Each row is a point. To make a cloud, some directions were put in groups of two or more. Within a group, all points are equally far from the middle, so they leave a hole (a ring in 2 directions, a hollow ball in 3). The other directions are filled evenly. Then the cloud was stretched, turned, moved and blurred a little. How many holes are there, and how many directions does each take, smallest first?

Cloud (13 x 2):
[[ 28   7]
 [ -3 -46]
 [ 38 -24]
 [-49  70]
 [-10 -38]
 [-39 -33]
 [ 41 -22]
 [-18 -37]
 [ -5 -21]
 [ 33 -16]
 [-26 -26]
 [-44  57]
 [ 41  13]]
Holes: 0

Cloud (19 x 3):
[[-23  -5 -72]
 [  0 -37  28]
 [  3  38   4]
 [-71  60 -55]
 [-32 -10  17]
 [ 27  -8   2]
 [ 50   7 -40]
 [-45  59 -19]
 [ 24  17 -11]
 [ -6  62 -31]
 [  2   1 -26]
 [  8 -25  21]
 [-28  -1 -24]
 [ -6  20 -33]
 [ -2  42 -75]
 [-30  51 -37]
 [-70  13   2]
 [  9   7 -69]
 [ -4   6 -30]]
Holes: 0

Cloud (21 x 3):
[[ 21  21 -53]
 [ 13  -4  42]
 [  9  -7 -66]
 [-37 -22 -24]
 [ -7 -66 -23]
 [ 40  22 -32]
 [-48  12 -25]
 [ 24 -33  37]
 [-31 -56  21]
 [ 60 -28   6]
 [-32  23 -36]
 [ 13 -53 -60]
 [-10   2  61]
 [ 57  10 -41]
 [-13   9 -49]
 [ -4  -9  57]
 [  0 -62 -36]
 [-31  13 -39]
 [ 20  28  11]
 [-38 -18 -23]
 [ -6  51 -18]]
Holes: 1 (2)

Cloud (28 x 4):
[[-15  40   5  42]
 [-12 -38   4 -17]
 [-38 -17  -9 -33]
 [ 35 -32  22   8]
 [-17 -22 -41  42]
 [ 53  -6  -1 -45]
 [  1  24 -26  43]
 [-45  37  -3 -39]
 [ 43  -1 -55  -4]
 [  0   6  51  30]
 [ 49  21 -40  13]
 [-94  10   6  25]
 [  2  22 -56  13]
 [-79  26  -7  20]
 [ 12  15 -10  56]
 [-49  29 -48  -4]
 [ 48  32  11  18]
 [ 57   8 -62 -17]
 [ 33 -17 -57 -34]
 [-21  53 -40   0]
 [ 38 -36 -25   8]
 [-62 -46 -12   9]
 [  0 -30 -43 -25]
 [ 43  35 -19  21]
 [-10   2 -33 -67]
 [  1  74 -13 -13]
 [ 63 -16  -4 -15]
 [-16   5 -64 -42]]
Holes: 1 (3)

Cloud (52 x 6):
[[ -8 -10  56  37  -8 -20]
 [-32  48  16 -29 -38   8]
 [-25   2 -44 -12 -36 -49]
 [-40  37 -13  54   9 -35]
 [ 11  61   2 -10 -39 -13]
 [ 36 -17  32 -58 -16  28]
 [ -4 -14 -48 -58  29  31]
 [ 47 -43   8 -37  11  41]
 [ 20 -12 -66  -2 -32  26]
 [  3  -9 -51 -58  26 -38]
 [ 25 -52  10 -53 -33  34]
 [ -1  54  -6 -36  53 -30]
 [-39  -5  -8 -31  65 -40]
 [-27   0 -42  34  55   1]
 [ 16 -29 -35 -80  19 -17]
 [-19   5  35  10  72 -15]
 [ 45  40 -11 -10 -48   2]
 [ 43  -2  26 -69  10  10]
 [-21  17  22  -6  75 -32]
 [-15  -3 -53   5  10 -57]
 [-21   5 -58   0 -41  31]
 [ -2 -23 -49  26  -1 -54]
 [ 21 -44  38  19 -27  32]
 [ -4  40  -5 -45  48  41]
 [ 23 -42   9 -40 -58  30]
 [ 18 -70  20  -3 -20  33]
 [ -8 -30 -16 -44 -66 -27]
 [ 30  63 -20 -21  19  24]
 [ 32 -33  24 -58 -39  21]
 [ 39  -3 -59 -36 -32 -17]
 [  0  50  17  -3 -37 -32]
 [-15 -48 -15 -59   0  41]
 [-12  55   3  26  -8 -47]
 [  6 -30 -39   8 -63  31]
 [  1 -79   1 -10  12  26]
 [-42  13  23 -28   4  54]
 [-28  28  26 -66  34  -9]
 [ 47  20 -15  42 -22  31]
 [  3  14  46 -15 -33 -36]
 [-16  65 -29   1 -20  31]
 [ 12 -73  14  -5 -22  33]
 [ 57 -17 -28  43   3  14]
 [ 33 -59 -23   9  38   8]
 [ 14  29  16  43 -19 -48]
 [-39 -30 -10 -30  31  48]
 [ 11 -59   4  29 -51  22]
 [-47   4 -18 -46 -49  -3]
 [ 47   4  -6  44  19 -44]
 [ 42  19  18 -57  34 -22]
 [-52  -4  34  -8  51 -26]
 [-26  -7 -38 -29 -62  18]
 [  9 -32 -29 -79  22 -26]]
Holes: 3 (2, 2, 2)

Cloud (49 x 6):
[[ 51  22  10  36 -44  15]
 [ 30  18 -47 -13  43 -26]
 [ -6  39 -15  13 -18  45]
 [ 15  26   3 -51  15  60]
 [ 16  13 -73  20   9  10]
 [ -6 -51 -36  23  48 -20]
 [ 14  -9 -39 -46 -23 -41]
 [ 19 -59  31  -9 -22  23]
 [ 86   4 -18   7  16  -4]
 [ 38  38  51   1 -20   2]
 [-55 -29 -13  -4 -19 -50]
 [-35  41 -42  32 -36 -12]
 [-23 -56  -5 -63   1   6]
 [ 36 -21 -17  36  65  -2]
 [ 43  32  28  10 -21  43]
 [ 17 -70 -34  16  26  53]
 [ 29 -58  15  23 -27 -11]
 [ -9  34  -9 -29 -19  19]
 [  4 -13  12  97   9 -30]
 [ 12 -52   8   1 -20  58]
 [ 20 -65  17 -15  -6  61]
 [ 14 -68 -28  -5  34 -39]
 [ -2  31  36 -23  18  -4]
 [  2   9  81  32  -8   6]
 [ 10 -32  27  12  10 -66]
 [ 29  15 -51 -30  14 -37]
 [-33 -35  18 -25  16 -30]
 [ 27 -73  -6 -31  -1 -29]
 [ 11 -54 -29  26  54 -14]
 [-26   2 -65  -9  -8  11]
 [ -9  35 -16  66  34 -19]
 [  8  32  -7   5  22 -59]
 [ 41  14  15  22  18 -66]
 [-31 -52  -2 -20  23  77]
 [-22 -51  19 -41  -8  50]
 [ -6  28  39   8   5 -61]
 [ 67  -4 -12 -22  49 -25]
 [ 26  16 -56  62 -32 -46]
 [-26 -21 -15  86   5 -52]
 [-29  35 -44  57 -42  -6]
 [ -9  -2  37   5  44  71]
 [ 58  17  25  38  23  46]
 [ 29  12   5  64  41  26]
 [ 30 -39   9  54  25 -30]
 [  7  -2  64  -3  24  50]
 [ 11   0 -29 -39 -32 -45]
 [ -2  35  28   9   5 -65]
 [  4 -11  -6 -57 -29  34]
 [ -8  47 -16  33 -22  34]]
Holes: 2 (2, 3)

Cloud (83 x 8):
[[-60 -26  39 -79 -64  11  41  -9]
 [ 65  -5  23  17  29   8  60  -6]
 [-28  33  52 -38  35  -6  39  85]
 [ 90  28 -26 -47 -17 -20 -12 -15]
 [-19  94   8  -8  28   9   1 -20]
 [ 24  -2  56  12 -42  27  68 -21]
 [-25  38  48 -18  -1  12 -54  13]
 [ 12   7  88 -58 -50  -8  58 -31]
 [-59  16  26  -8 -18   4   3  57]
 [ 12   1  31  -5  40  50  54  39]
 [-77  15  68 -39  19  58  51 -13]
 [-52  52 -17  -5  29  -3  27  20]
 [-44  -7  13 -34 -25   4 -12  61]
 [-30  55  45 -10 -29  47  32  13]
 [ 32 -43  34  -3  -4 -40 -23  26]
 [-29 -54  15  16   1  22  -3 -10]
 [ 10   7  13  62  -7  16 -12 -19]
 [ 40  51  12 -35  -1  29  -5  29]
 [-42  15 -38 -87 -32 -20  23  -6]
 [ 57  -3   3 -68  -8   1 -21  -9]
 [-51  21 102 -28  -7  15  20  -6]
 [-16   3  -1   7 -47  16  28  14]
 [-62   8  -2   3  -5  50  43   1]
 [-10 -29 -12  16  33  -2  22 -28]
 [ -5 -64  -1  56 -43   6  13 -27]
 [-46  42   7   5  38  22   6  79]
 [  3  60  54 -12  40   9  -9 -25]
 [ 27  43  78 -11  68   0  25 -10]
 [ 55  56 -43 -34  11 -27   2  10]
 [ 16  20  66 -10 -65  -5   9 -14]
 [ 30   7  41  -3  -2   2  34 -72]
 [ 64  14 -35  29  61  -4  18 -18]
 [ 13  -7 -40 -40  45  -5  37  33]
 [ 32  36  10  -2  -4  13  51  -6]
 [-30 -36  17  10  10  -2  -7 -61]
 [ 27   0  28 -54  15  43 -19  21]
 [ 15  72  26 -10  58  30 -10 -11]
 [ 67 -39  42 -44  -3  -6  90 -19]
 [ 19  47  11  12   9  11 -62   6]
 [ -3  20 -13  -6  28 -22  52  24]
 [-25  81  58 -30  -5  30  12  50]
 [-96  -8  17 -29 -26  31  53  18]
 [ -6 -22  12  70  34  36 -22  33]
 [ 39   5  12 -81   5 -31  23  -7]
 [ 37  34  59 -14   6  -1 -23   8]
 [ 10   8  -3  36   7  36 -20 -23]
 [ 53 -15  27  35   2  28 -20 -11]
 [-21  79  49  -6  13  45  12  34]
 [-16  33  33  -9  -4 -42  38  25]
 [ 10  31  17 -17  33  39  23 -33]
 [  3   8  35 -45  23  -9  43 -56]
 [ 50  44  32 -36 -33 -26  33  12]
 [ 19 -70   6 -27 -27  14  19 -18]
 [ -3   6 -24   8   6  26  36 -27]
 [  9 -67 -21  11 -42  29   9  19]
 [ 62  29  58  29  30  21  34  27]
 [ -1  -8  37 -49 -69 -20  -8  13]
 [ 41  -9  14   1 -34  12  60  34]
 [-27  21  11 -25 -15  -9  39  47]
 [ 47  20  29   3  37 -32 -60 -10]
 [-34 -17  21  -9  27  13  27  40]
 [  0 -47 -36  23 -11   3 -21  33]
 [-30 -29  26  65  22  26 -13  50]
 [-95 -10 -14 -15  18  20 -45  -7]
 [ -6  39  38 -83 -46  11  15   4]
 [  1  13  49 -24 -23  23  43 -65]
 [ -8  41  42 -59  26 -23  18  12]
 [ 35  52  30   7  58 -10 -32 -37]
 [ 22   4  10  -2 -31 -57 -14   7]
 [ 23  29  16 -14 -33 -43  13  12]
 [ 17  23  45  24 -46  -2  -8 -13]
 [-13  10   3 -14 -56 -14 -18  26]
 [-12  -1 -53  25  15  -4  15 -38]
 [ 50 -50  69 -19 -28   1  57 -25]
 [ 30  -9   3 -62   6 -20 -23  29]
 [ 97  15  -6 -12 -32 -34  -5   1]
 [-32  10  73 -79 -56  11  50 -28]
 [ 49  66  53   0  38  -2  29 -16]
 [ 11 -24 -22 -51  38  20  27  20]
 [ 37  24  30  57  -4 -10   3 -17]
 [-28 -42  56 -40 -44  53  86  -3]
 [ 49  26  60  16  -1  -1   2 -24]
 [  3   8  31  44  -1  39 -20 -26]]
Holes: 1 (3)

Cloud (72 x 8):
[[-10  41  -9  18  37  -8 -60 -55]
 [ 29 -21  -3 -27 -26 -58  -1 -39]
 [-11  42  25  70  48  44   5   1]
 [ 10  51 -47  26 -45  21 -22   6]
 [ 25 -12 -16 -24 -23 -57  46   9]
 [ 18 -11   2 -23  66   8   3 -54]
 [-32  -7 -39  31 -30  36 -17  21]
 [  4 -49 -24 -19  10  36  -3 -38]
 [  5  -1 -52 -12 -50  29 -25  -9]
 [-43   0 -28  46   3 -50  54  27]
 [ 10  20  17  94  37 -27   4 -27]
 [  2   7  79   7  27  24  -1   2]
 [-28  25 -27  69  62   1  22  -6]
 [-26 -54  54 -30 -23  11  26  -9]
 [ 19  -8  25   6 -41   3  54  63]
 [-49  33  22  22  17 -44  44  29]
 [  3  60  21   9  53 -19   4  -5]
 [ 23  79   4  40  -3 -12  31   0]
 [ 27 -31  97   0  -6   6  -6 -28]
 [-16  16  18  77  63  -8  23 -28]
 [  3   3   1   7  -4 -33 -17  55]
 [ 14  31 -73  49  22   0 -31  12]
 [ 26  54  14   7  55 -21  17 -30]
 [ 10 -44  86  42 -11   3   2 -47]
 [ -7  45 -34  40  -2 -22 -35 -69]
 [  1  39 -64  21 -27  34  19  33]
 [ 36 -46  51   3  -1 -34 -11 -13]
 [-27  52 -31  21 -32 -21  57  80]
 [ 35 -18  27  48 -31   6  42  10]
 [ -7  35  37  44  24  40 -46 -14]
 [  4  34 -34   1  26  -2  21 -90]
 [-10  -3 -19  39  37  48  12 -28]
 [ 39 -17  43  59  32 -20  11 -33]
 [-11 -64   0  -3 -49   5  27 -11]
 [-33 -46 -29  21  23  -8  -9 -33]
 [  4 -37  79  63   9 -16  -8 -33]
 [  9  37  15  32   7   7  47 -53]
 [-67  10 -13  47  21 -18 -10  32]
 [ 50  50 -44  32  28 -23   7 -39]
 [ -1 -46  -7  40 -28   9 -35 -11]
 [  2 -13  71  49   0 -17 -30   5]
 [ 39 -28  42 -19  41 -16 -25 -84]
 [ 19  -5 -42 -11  11  27 -33  19]
 [ -5  -7   2  47 -15 -56 -14 -16]
 [ -7  -9 -47  27 -56 -14  24 -14]
 [  1   9 -57  -1  -9  50   8  -2]
 [-20  46  10  22   4   9  68  10]
 [-34  21 -37  52  13 -42  59  43]
 [ 19  57 -23   0  -6  37 -34 -71]
 [ -2  55 -14  17  72   7   2  -7]
 [ -2  41 -56 -62   4  -3  22   0]
 [ 41  69 -12 -28   7 -14 -13 -31]
 [ 43   9 -29  56  28   7   3  11]
 [  7  24  24 -17  26 -33  46 -44]
 [  0  26  37  65 -50 -15  35  27]
 [-46  16 -54  72  17 -14  -4  42]
 [ -9   8  10  45 -15 -55 -20   6]
 [-60  17  12  54  -4  40  -9   9]
 [ 61 -24  34 -10  -1  30  -8 -82]
 [-59 -16   9  19 -26  29 -10  16]
 [ 41  -2  14  63  32 -26  12 -26]
 [-56   9  16  31 -32 -22  71  36]
 [-17  90 -38  54  42  -4  -9 -32]
 [ -2 -23 -34  55 -28  26   9   2]
 [ 37  31  -2 -54  23 -15  -1 -85]
 [-20  51 -35  59 -38 -40  31  58]
 [ 21  25 -66 -55 -21 -26 -20  -2]
 [-25  -5 -33  15   2  -4 -37  39]
 [ 47   0   8  17 -22  19  38  30]
 [ 16  41  17  57  20  39 -50 -12]
 [ 24 -18  84  44 -29  -3  27   9]
 [-14  65 -76  45 -16 -21  32  51]]
Holes: 3 (2, 2, 4)

Cloud (93 x 9):
[[-22 -27  54 -43   7 -53 -19  51   2]
 [ -4   7 -13 -21   0   3   5 107  -6]
 [ -9  22  24  13 -41  -4  37 -23  10]
 [-10  -8 -31  15 -38  33  49  37   7]
 [-17  29  47 -32   7 -29 -40 -34 -51]
 [ 40  16 -22  35   7  57  21 -32 -19]
 [-35   3  36  50  -9 -10 -38 -27  -7]
 [-16  -7 -33  40   5  42 -15   8 -53]
 [ 24   2  38  26  39  28  20 -11 -24]
 [ 33  22 -30 -45 -26  24  20  -1 -42]
 [-39  48 -48  37 -18  -6  -9  20  26]
 [ 16  66 -29 -16  -7   8  13 -26 -18]
 [  3 -26 -35 -34   6  19  13  39 -65]
 [-33  24 -42 -30 -56   9 -22   8 -31]
 [ 40  44  -8  57  48  33 -33 -30 -51]
 [-25   8 -50 -43 -56  14 -19  17 -28]
 [  3  -7 -47  57 -54  12  -5  20  30]
 [-19  39 -20  79   0  52 -31  22  -6]
 [ 40  13  32 -21  -1   9 -22  64 -36]
 [-68  15  11 -33 -11 -21   9 -17 -20]
 [ -3  31  33  52  25 -36 -26 -19  35]
 [-21  68  28  97  60 -26 -19  44 -13]
 [ 46   5 -18 -10   9 -27 -32 -25  22]
 [-21  10 -13 -49  48  16 -32  40 -52]
 [-19 -12 -36 -52 -41  -7  25  49  13]
 [-12 -14  16  20 -22  20 -54   6  58]
 [-47 -26 -15 -34 -52  -2  26  69  33]
 [ -3 -13   2 -52 -50  19 -57  57 -13]
 [ 20   2  51  52  29  39 -45  33   5]
 [-13  26  41  -1  29 -31  40 -22 -46]
 [-19 -36  -8   4  24 -14 -57  12  25]
 [ 48  -2 -15  -9  68 -28 -14  -1 -15]
 [-19   0 -12 -14 -39  10 -14 100 -11]
 [ -4 -23   1  64   1 -41  10  40  -5]
 [ -1  33 -45  63  27  17 -52  50 -40]
 [  6  37  23  72  63 -24  -3  -4  -4]
 [ 23  30 -10   4  21 -62 -12   0 -10]
 [-35  51  46 -22 -14  10  36 -10  11]
 [  8  18  76  47 -20 -51 -46   2 -42]
 [ 49 -37 -47 -18 -17  -4 -60  -9  26]
 [-12 -29 -74  14  32 -14  16  -3   5]
 [ 27  76  11  28  50  13 -21   9 -50]
 [ 12  38  19  41 -38  47 -10 -20 -40]
 [-58 -34  34 -13  25   2  12   3   0]
 [ -4 -27  22 -39  24  50 -30 -18 -59]
 [  6  78  17  38  54  13 -29  13 -48]
 [  7 -37  12   7 -47  14   7  51  47]
 [  0 -33  20 -29 -31  56 -15   6  24]
 [-42 -15 -14  18 -13  47 -11  34  66]
 [-47  -7 -15 -27 -43  -6  25  88  29]
 [ 58  -8 -23 -57  58 -30 -34  -6 -48]
 [ -4   0  35  30  14  62 -25  14  13]
 [ 31   8 -34 -46  19  19  23  19 -74]
 [-38  41  11 -49  12  54  16  -1 -36]
 [-35 -40 -35  35 -58  -1 -13  48  51]
 [-15  48   2  14  50  -4 -65  10 -64]
 [ 27  23  31 -49 -29  -3 -24 -34 -24]
 [-12  -5  15 -78  -2 -10  31  26  41]
 [ 22  60  35 -26  42  29 -15  -2 -57]
 [ -5 -61   3  22 -12 -38 -14  55   7]
 [ 18 -44 -19 -19 -50  47 -34  48 -12]
 [-33  45   0 -11   9 -33 -49 -19 -39]
 [-45  68  62  38  40 -21 -29  62 -47]
 [ -7 -39  28 -65   0  -4 -48 -23 -46]
 [  1 -53   7  48 -17 -48 -25  57  26]
 [-33  65   8   2 -11  32 -21  28 -43]
 [ 24  41  63   8  48 -20 -22  69 -32]
 [  8   1   2  54  -9 -29  11 -26  28]
 [ 36   9  33 -52  43   9 -15  42 -45]
 [-26  -4  51 -45  31 -33 -39  35 -31]
 [ 31 -10 -78 -30   9  42 -19  34   8]
 [  5  52  29  39   9  34 -80  35   5]
 [ 16  38  31  25   3  -2  13  57 -51]
 [ 12  59  61  53  53 -57 -56  33 -27]
 [ 50   8 -25  34  50 -28 -28   2 -29]
 [ 46 -15 -28 -14   0   0 -19 -33  37]
 [-12  10  21  -3 -20 -63  33  19  -3]
 [-39   3  70  19 -39 -10 -20   0  28]
 [-47 -47  28   8   3 -15 -23  66 -11]
 [ 22 -17  -7 -55  56 -19 -39  51 -37]
 [ 27 -20 -11 -63  33 -28 -65  -7 -10]
 [ 21  26 -23 -29  31   7  36  55 -21]
 [  2  39 -20  60  -3  67 -31 -23 -22]
 [-10  40 -49  13  31  16 -16  56 -46]
 [-34 -10 -18 -63  53 -18  -8  38 -26]
 [-39  78  37  33  57   3   0  49 -24]
 [-29  10  20  42 -53  14 -51 -37  -1]
 [ -5 -11 -39  53  38   9  43  31  -4]
 [ 45  46  29  -3  63  14 -43  14 -40]
 [ 15 -17   8  30  25  34 -56  81  29]
 [-30  59 -39  16  20  11  42  59  -7]
 [ 29 -26  -7 -55 -11 -36   6 -21 -42]
 [ 25 -40 -16 -14  51   9 -67   9 -12]]
Holes: 3 (2, 2, 3)

Cloud (92 x 9):
[[-58  57 -13  24  22  59  24   3  21]
 [ -2 -49  16 -14  10 -30 -14 -11 -35]
 [-30  40  58 -56  16 -15 -10  60  18]
 [ 49 -32  -3  -1   9  11   8 -29 -49]
 [ 17 -48 -48  55 -14 -26   0 -12 -28]
 [ 36  16  -7  38  55  51  -8 -15 -38]
 [ -4  85  38 -16  37   4 -20  26  42]
 [  0  31 -21 -24  25 -11 -24  20  73]
 [-21  24  -6 -40  28  38  35  56  16]
 [-29  66   9   6  15 -35 -50  42  53]
 [-41 -57   1   4   8  42  81  50  27]
 [ -7  -9  68 -17  61  22  56  27  12]
 [ -3  71 -10 -10  35 -36   6  70  65]
 [ 71  32 -29 -27 -15  -6 -22  46 -41]
 [ 13  44   0  28  15  18  12  50  12]
 [ 21  16 -29  -5 -10   8   3  48 -23]
 [ 57 -28  19  24 -38  12 -22   5   4]
 [-14 -47 -63  16  15  38  54 -15  26]
 [ 32  28   7  14 -15  33  39  53  40]
 [ 37 -50 -55   1 -22 -25  -6   2  -8]
 [-25  45 -10 -52  35 -19  15  43   8]
 [  8 -62  64 -10  57  39  47   8 -36]
 [-61   6   5  30  34  50  63  19  -2]
 [ 26 -42  22 -51  -3 -33  24 -35  -9]
 [ 61   9  -7  21 -17  30   9  30   6]
 [ 10  63 -33  -1  45  27  14 -19  16]
 [ 14  37  35  -1  56  25  50  77  50]
 [ 12 -45  54 -27  -5  -8  16   3 -63]
 [-18 -34  -9  -4  29  17  34 -35  25]
 [ -9  -9  34  22  19  26  90  43  14]
 [-57  16  32 -24  35  71  47  31  57]
 [-60  13  23 -38  23  57  63  36  39]
 [-25  45 -33 -13  12  -6  -5  12   2]
 [  9  -8 -13 -23  12 -52 -18  56  -3]
 [ 12 -38 -41   1  21  31  75  -1  -4]
 [-46  16  37   4   9  54  61  24  -7]
 [ -3   9 -29 -29  -3  48  51  49  11]
 [ 67 -38 -49  -6  60  19   2 -12   6]
 [ 46  15 -33 -18 -17 -17 -78   7  14]
 [ -1  54  42 -14  43  -9  -3  76  41]
 [-27  22   2 -65  20  -1  -6  31  41]
 [ -3 -23  55   3  -5  77  71  49 -17]
 [  5 -10 -33  15  52   1  22  34  10]
 [-67  38  27  -4  25  39  15  47  37]
 [ 16  -3 -15  31  74  86  30  31  10]
 [-22  74  24 -34  19 -37 -49  18  15]
 [ 18  44 -11  19  57  62  28  47  32]
 [  2 -38  25   8  46  95  84  13   6]
 [  1  32 -22  -2  51 -23   1   6  47]
 [ 28 -10 -16 -34 -34 -11  -6   8 -74]
 [-24  31   8  13  57  30  62  45  48]
 [ 25 -15  20 -18   5  46  65  -1  -6]
 [ 16 -14 -13 -46  30  92  45  41 -10]
 [-12   2 -76   1 -22  32   7  12 -23]
 [ 14  50  16   3 -33 -32  30  27  -2]
 [ 15 -45  41 -17 -14 -21 -28  15  -1]
 [ 58  64 -13  25  -8  19 -23  51  13]
 [ 44 -34  62 -11 -11  21 -45   0  19]
 [ 12  42   7 -28 -60 -44  -7  35 -21]
 [ 15 102  26   8  47 -10  -1  -6  42]
 [ 38 -29 -30 -22 -20 -13 -60   8  13]
 [ 14 -19  21  12  14 -14  -1  27 -17]
 [-38 -38  -6 -19 -31  64  19 -13  27]
 [ 28 -57 -43 -19  -4 -10 -16 -16 -25]
 [-63  46 -20 -31  45   5  36  25   1]
 [ -7  64 -31  10  27 -38  -8  41  42]
 [ 11  29   1  37  27  42  23  52  54]
 [ 43 -44 -31 -38 -17 -17 -52  38 -12]
 [ 12 -27  43  13   5  14  44  35 -20]
 [-23  14  -8  14  26   3  88  61  14]
 [ -1  80 -16  29  16 -31   4  43  35]
 [  1  36   8  16  44  63  58  49 -56]
 [ -1  -2 -29   9  -4  52  21  52  -5]
 [-52  22 -21  -7  29  54  27  64  23]
 [ 22 -14  60 -17  -3  22  68  40  -7]
 [ 13  50   0 -21  35  -1   8  13 -54]
 [ 17  66   5 -30  -3  26  46  44  35]
 [ 21  37 -33 -19 -15 -22   0   0 -26]
 [ 14   3 -14   0   2 -22  -4 -23  34]
 [ 43 -28  21 -30 -12 -15   7  -3 -71]
 [ 34  14 -40 -37  12  48  11  67  -3]
 [  4 -38 -13 -24  23  49  69 -35 -28]
 [  2   2  14 -13  -9  53  70  26  28]
 [ 46  21 -22 -26   2  40 -40  23  21]
 [-11  19  25  40   1  82  71  38  10]
 [ -6  26   2  10  42  48  23  33 -25]
 [  1  15  21  -7  40 -20 -44  36  44]
 [ 37  25  32   4  -4  -3 -27 -40 -19]
 [ 20  24 -50 -10  -2  86  43  13  47]
 [ 17 -86  -7  20 -17  43  19  12 -51]
 [ 53  21 -50   9 -16  34  -7  28   3]
 [-59  37  21  -9  28   5  18  53 -26]]
Holes: 0
